Each row of a before or after table is a point. One or more steps were done to the points. Then noise was added and the rows were shuffled. The steps act on columns, c1 being the first. What was done? A step turns or swaps two columns, mirrors them in a line or flattens them onto one, adds a multiple of one to another, or multiplies or shifts one. Angles are multiples of 10 degrees, from the lower column toward the higher: turns from -170 to 170, lines from 10 to 170 but not 90. Use the fewest steps. Two steps may share a column if one is a turn and the other turns, adds or multiplies; they go together, in the order done. Otherwise the lowest column goes first.
In the rows, zero is written as 100.

Before:
62	91	47
43	103	82
98	126	111
127	118	152
126	96	164
84	146	126
127	114	159
18	81	82
After:
17	121	77
98	167	113
126	137	183
83	186	133
128	152	176
61	132	31
128	157	167
44	143	76
Steps: shift c2 by 40; multiply c3 by 1.3

Before:
132	135	80	51	162	91
128	36	94	43	73	91
98	86	33	94	180	83
119	78	150	48	92	25
34	109	41	108	75	175
76	82	58	32	160	92
62	92	110	138	109	160
121	59	101	53	40	46
After (8 x 6):
131	135	82	50	102	85
98	83	37	93	98	70
33	112	30	110	98	164
122	80	161	52	99	34
63	92	101	137	101	166
128	38	95	44	100	87
121	63	110	52	100	46
79	81	61	33	101	84
Steps: turn c3 and c6 by 10 degrees; multiply c5 by 0

Before:
90	94	99	80	112	103	97	123	127	105	119
73	99	111	116	77	70	105	59	87	125	92
101	100	86	48	104	115	103	87	83	134	104
121	100	82	90	109	77	114	92	112	123	99
103	105	125	93	102	104	128	107	106	124	97
143	103	100	75	105	100	99	89	110	111	111
90	137	100	90	82	62	94	83	65	101	89
120	119	92	113	102	122	88	103	105	123	100
84	107	119	80	117	86	93	56	70	120	84
93	104	122	38	160	76	53	109	77	195	51
92	112	107	74	74	77	98	67	65	103	46
108	133	77	111	123	99	103	87	99	99	81
82	121	114	68	86	119	105	51	130	133	111
116	122	95	74	109	103	108	100	112	139	122
After, 14 rows:
101	100	123	108	74	107	109	107	108	122	94
105	112	88	149	99	114	98	86	87	136	86
101	128	76	81	105	96	122	89	122	100	85
116	91	83	110	94	78	124	91	115	124	98
138	96	101	126	103	102	103	87	124	113	103
110	110	92	130	95	103	109	100	128	139	113
113	112	91	89	109	122	86	103	123	123	103
84	77	101	126	104	103	107	123	114	105	108
97	119	120	142	168	77	151	109	83	193	32
71	96	113	135	88	121	81	50	130	132	99
92	149	100	103	107	63	98	83	94	102	85
79	107	111	83	93	70	94	59	82	123	97
92	125	118	112	115	87	120	55	78	119	78
99	130	109	107	96	77	87	69	79	104	39
Steps: turn c2 and c9 by 40 degrees; turn c1 and c9 by 20 degrees; mirror c4 and c11 in the line at 80 degrees; add -0.5 times c6 to c5; turn c5 and c7 by 70 degrees

Before, 10 rows:
111	111	75	165	124	117	113	82	84	89	46	111	75	69
132	135	94	136	117	149	100	74	65	61	59	72	49	93
89	195	168	83	102	144	138	121	55	96	75	125	89	113
139	55	132	66	132	92	134	129	130	79	87	90	91	66
128	161	126	96	134	107	82	114	86	68	106	166	106	90
172	108	137	32	61	97	89	93	122	142	111	126	107	51
88	111	101	132	100	147	91	78	119	83	79	88	70	89
120	44	84	133	102	147	129	70	96	57	72	118	85	89
120	44	82	33	73	85	87	97	115	103	93	95	70	43
129	156	153	79	67	91	100	131	73	72	130	115	141	93
After:
107	117	96	11	73	84	98	97	124	105	101	93	69	44
72	144	103	143	137	104	91	114	117	66	92	169	104	91
66	174	130	159	102	143	144	118	71	96	52	125	90	114
54	97	117	150	113	151	112	77	112	57	71	69	49	92
84	157	105	62	61	94	98	95	172	142	93	126	108	49
104	95	113	44	133	90	144	126	149	78	77	92	91	68
122	84	110	124	99	147	104	78	102	86	82	87	72	88
90	37	108	81	101	146	140	73	115	56	84	120	86	94
81	58	116	151	125	118	124	86	99	88	71	113	73	71
60	155	98	128	65	95	110	129	110	68	98	117	141	93
Steps: mirror c1 and c9 in the line at 60 degrees; turn c2 and c4 by 50 degrees; flatten c3 and c11 onto the line at 120 degrees; shift c7 by 10

Before:
128	55	125	64	118	69	87	69	110	91	134	142	141	120	97	121	153	71	187	139
78	68	86	25	162	158	130	160	108	154	80	102	133	103	82	125	96	62	71	79
120	141	40	28	92	138	144	105	142	143	168	133	73	50	29	133	127	24	125	125
141	131	84	134	161	62	135	90	123	122	116	60	83	152	120	49	92	49	141	92
100	132	100	74	144	59	31	155	31	135	72	65	142	31	114	37	167	102	129	82
53	126	129	64	118	134	31	98	127	134	134	59	44	43	92	141	164	64	136	112
71	155	78	99	92	65	139	107	73	124	63	65	77	78	42	55	45	127	139	53
91	140	133	122	110	83	81	73	57	88	46	185	44	152	130	82	72	91	119	156
84	158	120	59	167	97	143	138	159	184	152	84	28	154	55	85	45	81	99	44
After, 9 rows:
180	141	45	32	94	152	147	101	143	140	171	134	74	49	28	133	129	25	80	106
193	56	124	67	121	96	84	85	112	91	137	144	139	119	98	122	153	73	16	158
153	142	130	123	110	104	82	87	56	92	44	181	45	151	132	84	70	86	41	86
146	159	119	61	171	82	144	113	163	185	153	85	32	154	56	83	45	83	149	130
129	156	78	97	91	61	138	104	75	124	62	66	75	82	43	54	45	126	108	158
203	130	91	128	161	70	136	100	123	117	113	60	80	152	121	46	91	51	77	144
159	132	100	69	143	63	29	120	33	133	69	64	140	30	117	38	169	104	84	137
112	126	129	58	120	141	31	100	125	132	134	56	41	42	93	144	164	64	85	123
134	68	87	21	163	143	129	129	106	155	81	105	133	103	81	122	92	65	151	84
Steps: shift c1 by 60; turn c19 and c20 by 120 degrees; turn c6 and c19 by 20 degrees; multiply c8 by 0.4

Before (14 x 32):
102	71	99	142	118	148	113	59	141	147	141	62	63	139	104	103	80	124	71	143	120	69	137	112	93	89	87	149	97	57	120	45
68	137	146	68	82	134	113	139	81	80	115	130	58	57	59	100	86	81	51	54	58	113	77	90	131	145	62	85	100	88	87	79
105	93	132	89	112	121	97	100	68	138	147	88	99	121	112	99	65	87	57	106	92	91	80	112	128	96	81	134	105	98	108	107
95	93	95	95	80	110	58	86	140	132	91	125	73	92	122	120	113	54	53	126	120	76	85	123	127	158	111	142	149	117	94	65
69	101	69	80	87	76	73	88	122	100	67	57	86	102	99	145	74	112	98	143	84	109	72	60	112	160	117	154	72	100	76	38
143	141	132	77	66	85	102	133	142	118	131	134	84	108	112	102	138	98	135	60	124	115	86	101	60	121	60	63	86	48	121	105
115	79	112	68	58	127	58	122	72	69	97	79	84	103	97	75	111	98	130	105	92	90	117	79	123	84	82	88	100	54	126	114
143	147	79	119	61	86	108	56	126	81	104	129	98	97	115	111	70	68	125	61	45	68	78	111	133	162	116	100	131	100	69	103
78	84	125	101	122	98	108	130	107	66	73	74	60	60	73	102	114	78	102	55	123	84	84	87	103	89	56	91	68	117	130	114
74	119	141	117	96	128	93	62	112	132	145	125	77	113	142	131	96	85	62	136	121	120	95	112	88	87	74	90	151	56	115	42
107	77	148	107	82	87	88	74	144	68	84	56	50	126	110	71	119	116	116	79	122	111	64	96	87	126	84	67	87	89	80	87
99	80	94	64	62	98	120	91	95	101	131	71	126	123	102	78	82	97	86	131	118	101	50	115	55	140	97	133	136	128	130	105
116	152	148	72	124	147	75	137	140	59	149	59	45	99	137	119	138	133	76	62	99	94	135	130	113	164	68	133	154	129	118	123
72	105	142	84	72	86	75	111	67	136	78	123	61	122	111	132	86	57	123	143	75	80	83	71	79	99	83	129	75	105	66	70
After, 14 rows:
117	151	148	73	123	146	76	47	139	59	148	58	48	117	136	119	137	133	77	130	101	95	135	137	114	164	69	132	153	129	117	105
103	71	101	142	119	147	112	194	141	149	169	63	77	147	104	102	79	121	70	113	122	70	136	59	95	89	85	147	97	56	118	127
107	75	146	108	80	86	88	132	143	68	104	56	62	141	109	71	119	116	116	95	122	112	64	120	87	127	83	66	88	91	80	93
145	146	79	118	62	87	107	124	129	82	104	129	98	98	116	111	71	67	124	111	43	68	79	139	131	162	116	100	131	100	69	64
73	106	142	83	73	85	74	129	67	134	95	124	71	133	111	132	86	58	122	71	75	80	81	57	78	98	85	130	75	105	67	138
67	98	69	81	86	75	75	183	120	102	68	56	88	109	97	145	72	113	98	60	85	108	72	59	112	158	118	155	72	99	77	153
78	83	128	100	123	100	108	64	107	69	46	74	49	75	73	102	115	77	103	86	123	84	84	146	101	88	58	90	69	118	131	106
98	93	93	94	80	113	58	155	140	130	84	125	72	102	123	119	114	53	55	124	120	75	85	75	126	159	112	143	151	116	94	128
140	141	133	77	66	84	101	73	141	118	136	131	85	112	112	102	135	98	135	102	123	116	85	139	60	120	60	63	84	47	122	121
104	94	133	90	111	121	95	93	68	137	162	88	107	120	111	101	64	88	56	111	91	89	78	93	128	96	81	134	105	97	107	93
73	120	141	118	94	129	91	196	112	131	154	126	81	120	145	131	96	84	62	113	121	120	94	64	88	88	76	89	151	55	117	131
100	80	95	65	61	98	120	99	94	103	146	73	131	114	102	77	83	95	85	115	119	102	52	70	57	140	99	132	137	129	129	89
116	80	112	68	60	128	58	67	74	69	100	79	86	107	98	74	109	101	128	80	92	89	116	95	123	83	83	87	98	54	126	103
68	137	144	70	82	133	113	100	81	80	85	131	44	73	60	101	87	82	50	89	58	115	78	145	132	144	64	86	100	87	87	153
Steps: multiply c32 by 1.6; turn c8 and c32 by 130 degrees; add 0.7 times c14 to c11; turn c13 and c14 by -20 degrees; turn c20 and c24 by -90 degrees
